Rows are points. The window is the flat piece filled in between its corners: a triangle in 3 columns, a solid with four corners in 4, and so on. A path goes straight from each point to the next, and from the last back to the first. After which points does the path pass through the window?

Window, 3 rows:
[[-15 -25  17]
 [ -4  59 -10]
 [-18 -25  -8]]
Path:
(1): [-59 -35  -2]
(2): [-47 -11   3]
(3): [  8 -11 -15]
(4): [22 45 -4]
(5): [-50  20  10]
(6): [-46 -51  33]
(7): [ -7 -43  15]
(8): [ 1 15 -8]
(9): [-39  27  -5]
(10): [-20  16   9]
(11): [ 26   0 -20]
(12): [16  2 -6]
(13): [-34  25   6]
(14): [-29  51 -20]
(15): [36 25 20]
(16): [  8 -15  -2]
Through the window after points: 2, 8, 10, 12, 14, 16

Window, 6 rows:
[[ 22 -26   2 -34 -22   2]
 [  7  25  19 -21  21  34]
 [ -9   7 -26  24  16  13]
 [-23 -12  -6  25  22  -8]
 [ -1 -38 -15 -60 -12   2]
 [-17   9 -31   6  31 -37]]
Path:
(1): [ 44 -32   0 -40  17  -4]
(2): [ 24  -6  10 -24  19  19]
(3): [ -3  -2  -4 -24  -5   4]
(4): [-26   8 -32   1  12 -32]
(5): [  7   0 -16   9  43  -7]
(6): [  8  -4 -17 -36  32  15]
(7): [ -9  -9  27  24 -44  16]
(8): [-11  13  -7 -24 -15  16]
(9): [ -1 -17 -11 -11  18   6]
(10): [ 25 -18   6 -30  39  10]
(11): [-14  15 -15 -19 -29  13]
(12): [-27  13  -7 -30 -16  26]
Through the window after points: 2, 4, 8

Window:
[[-20  21 -12  12   5  -6  39   7]
 [-11   7  27  23  24 -34   1 -24]
 [ 22 -27  40 -17  -1  -8  18 -10]
 [ 11  28  -5  33  12  13 -13   0]
 [-28   4   2  40  -3   0 -19  18]
 [  4 -44 -37   3 -25 -35 -14  -4]
 [-28  -5  -3  13 -30  -9  15  -8]
 [  0  13   5 -17  13  -1 -20   3]]
Path:
(1): [ -6 -12   6  -3  43  13  -6 -18]
(2): [-29 -11   1  -8  16  21   5 -11]
(3): [ -1  29  14  23 -14 -16   4   3]
(4): [ -4  -1  27  -6 -12 -49 -15  23]
(5): [ 14 -24 -12  14   5  20  -7 -30]
(6): [-14 -19 -30   9  24  -8  14 -22]
(7): [ 15  -9  17  18 -45 -24 -11  15]
(8): [  9 -20  -1  -5 -16 -60 -35  26]
(9): [-12 -22 -24  20  -2   1  14 -32]
(10): [-16   6  -8  11  13   2  -8 -10]
(11): [ 52  -4  18  27 -25 -12   7  12]
(12): [  1   5   5   7 -30 -12  20  11]
(13): [-12 -14  -3   8  -1  -2   3  -9]
(14): [-30  -6 -15   4  -5   5   9 -24]
(15): [ -6  -5  13  30 -34 -33   1  23]
(16): [ -3  16  12   2  -1 -23 -10   0]
Through the window after points: 8, 10, 14, 16

Window, 9 rows:
[[ -1  21   1 -20   4 -35  22  15  16]
 [  7  30 -10  11 -25  59  37  20 -20]
 [ -3 -22  19  32 -29  -1 -29 -28  30]
 [ 34   9 -22   4  10  47  18  26 -31]
 [ -9 -14  -9 -28  -4  -1  17 -17  39]
 [ 24   0  27 -50 -24 -43  12 -10  52]
 [  1  -6  51 -31   4 -28  29 -18  29]
 [  8  35 -21 -21   0  24  -1 -11 -28]
 [ 19  11  12  45  -6  26  -1 -32  42]]
Path:
(1): [ 24  14  12 -19  -4 -32  26 -24  12]
(2): [-18 -10  39 -24   3   0  14  10  32]
(3): [ 3 32  0 22 -6 50  3 44  9]
(4): [ 12   6  -1   3 -17  17  28 -27  10]
(5): [ 30 -12 -40   6   0 -39  25 -19  -2]
(6): [  0  32  39   1 -27  60  10   5  30]
(7): [-10  36  21   2  21   4 -40   5  35]
(8): [ 15   0 -13 -15 -22  31  34 -14 -12]
(9): [ 13  -7  11 -13   2 -22  21 -22  17]
(10): [-13  21  24 -33  -4  12  -9  -5  42]
(11): [-18  15 -11   1  19  37 -31  19  -5]
(12): [ 20   8  11 -21 -34 -10  58 -11   8]
Through the window after points: 1, 3, 5

Window (12 x 12):
[[  0  -2   5   7  14  -8  -7  -8  14  -6  -3 -15]
 [ -6   8  -5   6  -5  17  -4  13  23 -21  -5  -3]
 [  7   8  -2   1   1 -14   5   9 -10 -16  -5  -3]
 [  4 -22  24  27   8  11  13   4  -1  -2   7 -25]
 [  0   2   9  10  22  14  -4   6   7 -13   7   1]
 [-10  12  19  -9 -16 -24   8   0   1  -3  26   6]
 [  5 -27 -10  -9  10  -8 -13  11   2  25  -9  22]
 [-15   5 -10  -2   4  -4   8   4  -7   3   5 -11]
 [ 25  -1  -5   4   1   6  15   4  10  -5  16   3]
 [  9  10   1   5   5   5 -14   9   7  16  -5   3]
 [ -9  14  26   0  -1 -15  -2 -60   1  -9 -23  34]
 [  5   3 -10  22   0  -8   9  14   9  -5  13   7]]
Path:
(1): [ -2  -8  -5   3   6   1 -10  -7  -3 -10  12  -6]
(2): [ -1   0  -6 -14  -1   3  -9 -17 -17 -14  18   5]
(3): [ 1 -2 10 16  7 -6 10  4 17  1 -8  4]
(4): [ -3  16   6  -2   0   3  10   8  17 -10   1  11]
(5): [ -5  -5   2   9  -5   2 -11  -5   6 -12   1  -7]
(6): [ 4 -2  3 11 -4 -6  1 -8 -4 -9  5  1]
(7): [  2   7  16  -8  26 -12   9  -5  10  17 -12  12]
(8): [-3  3  0  2  3  2  6  8 11 -6 -5  0]
(9): [  8 -14   5  23   3  21 -22   0   9 -15  15  -4]
(10): [  1   1   6   4 -11   3 -19 -20  -1 -13   9  -5]
(11): [ 1 -2  6  8 20 -2  7  5  9  0 -4  8]
(12): [-4 12  2  5  2 -5 17 13  6  7  0 -1]
Through the window after points: 4, 8, 10, 12

Window (14 x 14):
[[-23 -14   7  22 -42 -22 -10 -21  53  11 -16 -32  -4   0]
 [  7 -12  -6  -3 -34 -49 -16 -35   9  -4  20 -42   5  -8]
 [-28   8  -2  27  29   4 -10   2 -46 -22 -11  11  31 -36]
 [ 35  12 -19  -5  -9  -7   5   8   1  53   4  26  51  42]
 [ -1   2 -23  25  -5  25  27 -14 -56 -34   5 -13  -6 -14]
 [-15   1 -42  12 -35 -53 -28  -4  34  -6 -14 -10 -21 -14]
 [ -9  13 -17   3  49   7   6 -10 -34 -22  -5 -14   0  11]
 [ -6  34   4  17  25  12  -4 -18 -38  -9   8  11 -24 -34]
 [ 15   9 -23  32  14  -7   3  37   1  57  22 -10  33  13]
 [ 10  -1 -25 -25 -13  22 -17  31  13  57  11 -14  43  10]
 [ -4 -39 -15  25  20  11 -11 -23 -30 -13   9   7 -18 -16]
 [  5   7  -5  36   9  21 -33   5 -37 -36  22   4  -7  17]
 [ 11  -2  -2  14  29  19  16   5 -15 -46  21   9   5 -26]
 [-22 -20  10 -11 -43 -58  -5  15  18  13 -10 -20 -19  -1]]
Path:
(1): [-49  17  -6  22   9  11 -10 -16 -24 -13  32  41  13  22]
(2): [ 32  -3 -10  24   0   8 -25  13 -21 -17   4 -23  -5   3]
(3): [ 22 -32 -21   7 -10   4 -14  -8 -11   6 -24 -20   4  -9]
(4): [-18  19  -7  18   0 -17   0   4  -8 -14  29  -2   9  11]
(5): [-18   8 -26   9 -10 -13  -8  -5   8   4   9  -2   3  -1]
(6): [ 39 -16  -5  19  -9 -29 -12   8   4  11 -25 -14   5   6]
(7): [ 21   7 -10  17   9   9 -13  -7 -12   0  -3 -10  -1 -16]
(8): [-46  -5 -19  10  -2 -11  15  -9 -30 -10  32  13  15   4]
(9): [-13   0 -25  14  -7 -13   0   0  -8   0  31  10  -2 -10]
(10): [ 29   4   0  24  21   1 -20  18   4  -2 -37 -35  17   9]
(11): [ 27   6   3  -4   0 -14  -4  -2  -1   3  -2 -20  13  -5]
(12): [-35 -11 -31  11 -16  -8  -9   6 -10  22  14  10  10  19]
(13): [-33  25 -23  -8  -8  -7   2 -46   8  22  45  -5   1  42]
(14): [ 11 -10  -8  19   4  -6 -12   2 -19  -7   0  -5   2 -14]
(15): [ 60  33 -15  14  15  36 -12  -6 -10 -21 -27 -17 -15  -5]
(16): [-42 -15  -6  19   2 -33   1 -11 -20  -8  24   1   6 -10]
Through the window after points: 1, 5, 9, 11, 13

Window:
[[  8 -19  13  13  31  31 -33 -25  42   6 -14  15 -34   4]
 [ 21 -24  21  38  27  17 -50   8  18   3 -12 -18 -20  -2]
 [-33   2  25  -5   7   7  15  12 -28 -12  19  12   6  -2]
 [  4  22  14 -11 -18  22  20  -5 -25  19  27 -12   5   9]
 [-21  31 -21  11 -37 -17   9  22  14 -15   7 -32  36   7]
 [-26  25  19  -8 -32   7   3   9 -30   2 -29   5   7  -8]
 [ -1  10 -47  24 -12 -20   8  24 -13   6   9  -4   8  26]
 [-32  29  24  25 -14 -13  -8 -14  -2  21   2 -17 -11   5]
 [-33  20  -5 -26  -5   4   3 -11 -28   8   4 -33 -16  -8]
 [-10  14  24  -1 -17 -23  32 -21 -33 -14  -8 -10  12 -11]
 [-28 -16  12   3 -13  -8  -1  -6  -9  16 -15 -15  27  15]
 [-26  18  28  -6  -4   1  21   8 -20 -14 -27 -20  -2  32]
 [-17   5 -10  -7 -60 -13  -3  15  -9 -17  21 -18 -13  24]
 [ 12 -30  15  11  26   6 -13  22  40  28 -13  -2 -40  -6]]
Path:
(1): [ -5  13   5   3  -9 -15 -11  -4   5   4   2  -6  -6  14]
(2): [ -3   9  12 -18   5 -13 -16  10 -11  17   3 -10 -13  11]
(3): [-26 -11   2  45 -32  25  16  -5  19 -12  -4  -1   5 -12]
(4): [-53   1 -34  30  -7  21   1 -10   8   7  -8 -36   5 -19]
(5): [  4   9  15  -5  -9  -6  -5  18 -13   7  -3   4  -5  21]
(6): [ 12   9   7 -19   6  -8 -11  14   8   6   0   5 -16  22]
(7): [-32 -10  16  26   9  34  -7 -31   7  -2 -19 -14 -16  -9]
(8): [-31  -7  -2  16  -3  30   8  -1  18   2 -13 -19  -5 -17]
(9): [ -1  19  13  -3 -15 -17 -11  -2 -16   9  -1  -9  -3  20]
(10): [ -7   3  37 -34   1 -38  -6  20 -11  17  -7 -14  28   4]
(11): [-24   7 -14  40 -32  43   1 -17   5 -15  -3 -10 -27   6]
(12): [-16   7  18  17  -4  14   8  -8  -4  -3 -11 -15  -9   0]
(13): [-11   7  14 -17 -23 -18 -14   8  -5   5   4  -9   8   5]
(14): [-19  33  25 -19  -6 -17  -4   7  -4  -4  -1  -9  -2  13]
(15): [-24  -7 -20  27 -34  14  15  -8 -31  -2   3 -25   5   9]
(16): [-14  -4 -12  21   4  42  35  37 -23  19   3 -13 -13 -17]
Through the window after points: 6

Window, 14 rows:
[[ -1  17   2 -25  23  -5   3  20 -10  -7  11 -10  13 -23]
 [  2  13  29 -13 -30 -38 -13   5 -28 -19  14   2  11   4]
 [-10   4  11 -36 -15  -9  -8  -8  14 -15   6  26  18 -10]
 [ 46 -15 -34   4  36  14  30  30  16   3 -37  -1   0  13]
 [  4   9 -27  35   6 -11 -36   3   2  13  -1 -17  -5  18]
 [-10  -8  27 -11   9   6   0 -16   1 -31  25 -17  26   6]
 [  8  13 -13  -6  21 -26  -5  -7   2  29 -12 -14   1  36]
 [ 12  30  30 -19  -4   4  -6  -2  21 -27  34  -7   5   3]
 [ 25  12 -16  -1  20  29  24   8   2   7 -60  -9 -11  -4]
 [-20   1   0  13  11 -25  -5  10  15 -10   1 -16 -24  23]
 [ -8  17 -12  55  11 -17   2  12  -7  37  -2   8  -9  31]
 [  1  27  -5 -10   8 -17   9 -19  -8 -41  23   0   9  -5]
 [-20  21 -32  26  -8   1  -5  23 -21  10  10 -13 -12  50]
 [  5  -3  11 -29 -22 -13  14 -15   0  -8  30 -12   0 -20]]
Path:
(1): [ 11  12 -17  13   9  -6   4   5  20  -6 -18  -8  16   7]
(2): [ 19  -4 -12 -10  23  -1   2   9 -26  -6  19  -1 -24  12]
(3): [  7  11  -6  -5  16 -17 -23   3 -25 -11 -12  14 -13  16]
(4): [-13  10  -2  18  -3   4  24  12  30   3  16 -32  13  18]
(5): [-15  10  -3  12  -9   0   4  -5  13   6   8  -8  21   3]
(6): [ 13  -1  11   2  32 -14  -4  12 -28 -17   9  -6 -24  33]
(7): [ 12  25   8 -18  28 -16 -39  20 -20 -16  18  12 -19  20]
(8): [-10   0 -12  13 -12   3  33  -6  17   3 -17 -17  22  -1]
(9): [ -1  42   0  12 -22 -17   2  -3  48   4   1 -14  11  22]
(10): [  4 -10   1 -14  28   1  -8   8 -38  -9  16  -5 -10  13]
(11): [ 10  18  20  -6  13   2 -27  -2  -2  -2   1   3 -40  16]
(12): [  2  11 -17  15   2  -6   6   5   5  -1   1 -13  20   7]
Through the window after points: 1, 5, 9, 11

Window:
[[-18   2  47  13   0  10   6  47 -20   1 -38 -13   6 -19]
 [ 11  16  23   8  31  26  33 -18  -7   5  24  31  -5  13]
 [ -5 -29   5 -22   5  14 -16  -9 -11  20 -31 -47 -17 -14]
 [  2  13   3 -11  13 -38 -21 -10  -8   6   7 -32 -24 -23]
 [ -7   2  28  -8  21 -34   8   9   1  -9 -20  24  38 -10]
 [-18 -27  28  33   7 -10  26   8 -19   5 -50  -9 -14 -13]
 [ -2  17  12  11 -14 -20 -21 -24   0  27 -26  23 -29  36]
 [ 12  17   3 -10 -49  -2 -10 -48 -31   2 -19   8  -8  18]
 [  4   0   8  -4  16  13 -18  13 -16 -28   7 -13 -29  18]
 [ 46   1 -18  20   3  22 -21  27 -10  17 -29  -6 -31  24]
 [  9  -6 -19 -13 -25   9  29  22  36  12 -10 -10   2  25]
 [-24  28  -4   7   1 -19  28  13   6   9 -40   5  56  21]
 [ -3 -24 -18  -9 -30  20   1 -18 -30  31  12   2 -20  18]
 [-15   8 -39 -34 -38  32 -19  -9  -3 -12  -4  -3 -11 -17]]
Path:
(1): [-14   4  17 -21  24  -9  23  19 -35  11 -28  37 -37  10]
(2): [  5   2   1  33 -32   1 -11 -14  16   3 -14 -28  23   4]
(3): [ 22 -10   6   3 -60  32 -32 -35   5  21  28  12  13   1]
(4): [ -8  12  -8 -15  14  -8   9  15  -9  -1 -25  -9 -18   7]
(5): [  6  18  13  -6 -21 -11  11  -3 -24  10 -37   7 -25  17]
(6): [-15 -32   1  10  15  43 -18   7  12  -2  12 -10  39 -11]
(7): [ 13 -26 -10   7 -10  25 -23 -26  15 -13  -6 -23  -7  19]
(8): [ -3  15  20 -14   1 -11  23  22 -28  31 -17  15 -21  -8]
(9): [ -4  25  14 -54  17  21   0   6 -38  24 -23 -13 -27 -11]
(10): [  0 -12   1  26  -8 -32   1   0  17  -5  -6  -9   4   1]
(11): [  1  23  12  27 -18  -1 -29   6   2   3 -23 -16  29  22]
(12): [-10  -2   3 -15   6 -11  26   3  -2  12 -22  13  -7   6]
Through the window after points: 9, 11
